Rows are points. The points of each table are mixes of a few directions, plus a little noise. How many directions does each table use, and how many do they share? Where both have some left over, give the other angles between the two spaces (their principal angles), to ten degrees, smallest first.

First (6 x 2)
[[-76 -52]
 [ 67  42]
 [ 28  18]
 [-28 -17]
 [ 51  35]
 [-35 -23]]
Second (5 x 2)
[[-35   5]
 [  0  -2]
 [117 -14]
 [-45   4]
 [-37   4]]
Directions: first 1, second 1, shared 0; angles 40

First (5 x 4)
[[  0  -5 -29  -7]
 [  2 -10 -46 -11]
 [  0   3   7   1]
 [  0  -9 -50 -11]
 [ -2  28 121  28]]
Second (8 x 4)
[[-42  29  -9  12]
 [ 45 -59  -2  19]
 [ -6  12  -7  23]
 [ 67 -42   4  18]
 [-31  20  10 -48]
 [-69  43  -6 -15]
 [ 62  12   4  39]
 [-23 -14   6 -43]]
Directions: first 1, second 3, shared 0; angles 70

First (8 x 9)
[[  5  -7 -17  11 -15   6  12 -15  -3]
 [ 41  33 -18  35 121 -21   0   2  25]
 [-15 -10 -13 -14 -12  -6  -2  -9  10]
 [-12  -8   7 -23 -11  -1   2  17   6]
 [  1  -4   8   6 -32  12   4  -4 -16]
 [  3  -7  10  -8 -17  11  13  18  -4]
 [-10 -16  16   2 -14   8 -32   5   4]
 [-11  19   8  -8 -19 -10   3 -15 -23]]
Second (9 x 9)
[[ -3  -7  -8   0   8  -2  -7  -3  10]
 [  6  14  16   0 -17   5  14   6 -22]
 [  8  17  22   0 -22   7  20   7 -30]
 [-23 -53 -65   0  65 -19 -57 -22  87]
 [  9  20  25   1 -25   7  22   8 -33]
 [  5  10  13   0 -13   4  12   5 -17]
 [ -5 -12 -14   0  14  -4 -13  -5  19]
 [  3   7   9   0  -8   3   7   3 -11]
 [  1   2   2   0  -2   0   2   1  -3]]
Directions: first 5, second 1, shared 1

First (11 x 12)
[[ -1 -24  21  14   8 -14 -29   8  31 -17 -12   8]
 [-33  52 -96  -3  -7  32  43  -9 -34  23  84   7]
 [  8  14   1 -13  -8   8  20  -7 -24  12  -7 -10]
 [ 11   3  10  -9  -6   2  11  -3 -16   7 -15  -7]
 [-10 -10  -8  13   7  -4 -17   5  20  -9  12  11]
 [  5 -16  19   5   4  -9 -15   3  15  -9 -17   1]
 [  5   6   2  -6  -3   2   8  -3  -9   5  -6  -4]
 [ 14  28  -7 -26 -16  16  42 -12 -47  24  -8 -17]
 [ 19  13  14 -20 -11   6  24  -7 -30  13 -24 -16]
 [ -2 -38  33  23  14 -21 -43  11  47 -26 -17  13]
 [-12 -30   8  25  16 -15 -43  11  47 -25   7  18]]
Second (11 x 12)
[[  -4    2   -9    6   19   -4    6  -13    5    0   16    7]
 [   9   -4   22  -15  -46    9  -15   31  -12    1  -39  -18]
 [  -3    1   -7    5   14   -3    5   -9    4    0   12    5]
 [  -7    3  -17   11   34   -7   11  -24    9   -1   29   14]
 [  -7    3  -17   11   34   -7   11  -23    9   -1   29   14]
 [  -5    2  -12    8   25   -5    8  -17    6    0   21   10]
 [  23  -11   58  -40 -121   24  -39   82  -31    2 -101  -48]
 [  -2    1   -5    3    9   -2    3   -6    3    0    8    4]
 [  -6    3  -15   10   30   -6   10  -21    8    0   25   12]
 [   1    0    3   -2   -6    1   -2    4   -1    0   -5   -2]
 [  -1    1   -3    2    6   -1    2   -4    2    0    5    3]]
Directions: first 2, second 1, shared 0; angles 50

First (11 x 18)
[[ -6  -2  -3  11   1  -7   5   4  -7 -19   6  -4   5  13   6 -14   1  18]
 [ 10 -35   7   8 -24  -7   5 -13 -17 -18  -6  -7 -22 -36 -49  30  -5  -1]
 [  4  -1  -7 -35  12   9   0 -32   9 -39  -7   1   0  20  22 -20   3  46]
 [-46 -10  -3  69  14 -36  33  62 -19 -38  28 -25  38  62  29 -54   8  37]
 [ 33  -1 -11 -35 -17  11 -21 -61  -7 -39  -7   8 -28 -28 -19  10 -13  35]
 [ 23 -35   1 -11 -29  -3  -2 -42 -19 -38  -8  -3 -33 -44 -53  31  -9  18]
 [ 38   7  -3 -45 -17  24 -28 -53   6  12 -16  17 -32 -49 -27  37 -10 -14]
 [-30   4  24   0  29   8  21  63  34  93 -13   2  26  13  20  17  22 -83]
 [ -8   7 -14   7   9  -9   3  -7  -8 -56  13  -6  12  38  30 -44  -2  59]
 [ 14  85  -5   7   9  24 -44  34  20 121  11  29  12 -10  35   8  -6 -92]
 [-31 -19  14  23  13 -12  29  47   6  21  -1 -12  20  21   5  -3  14 -23]]
Second (8 x 18)
[[-18  30  12  28  17   2  39  10  15  -5 -21 -21 -27 -29  -7 -23  23  -8]
 [  0  -7  18  29   0 -22   3  19 -18   6  -9  13   5 -19  20 -24  40 -48]
 [ -3 -29 -63 -67  18  63 -67  62 -32  22  53  55  66  24 -55  40 -23  24]
 [-11  -1   9   8   7 -29  44  -7  26  17  -4 -26  -7  14   6 -14   0 -31]
 [ 38  34 -12  41 -41 -32  -3 -54 -21 -17  13 -14 -50 -53 -35  -8 -23 -15]
 [-11   9  15  19   5 -32  52 -14  29  11 -12 -33 -20   3   8 -19   3 -28]
 [ -8   6  26  -4   4  12   8 -19  23 -22 -30 -17 -14  15  34   6  -1  47]
 [ 14 -42  -6 -53 -10  37 -76   5 -22 -12  11  43  47  46  29  41 -19  57]]
Directions: first 4, second 5, shared 1; angles 40, 80, 80
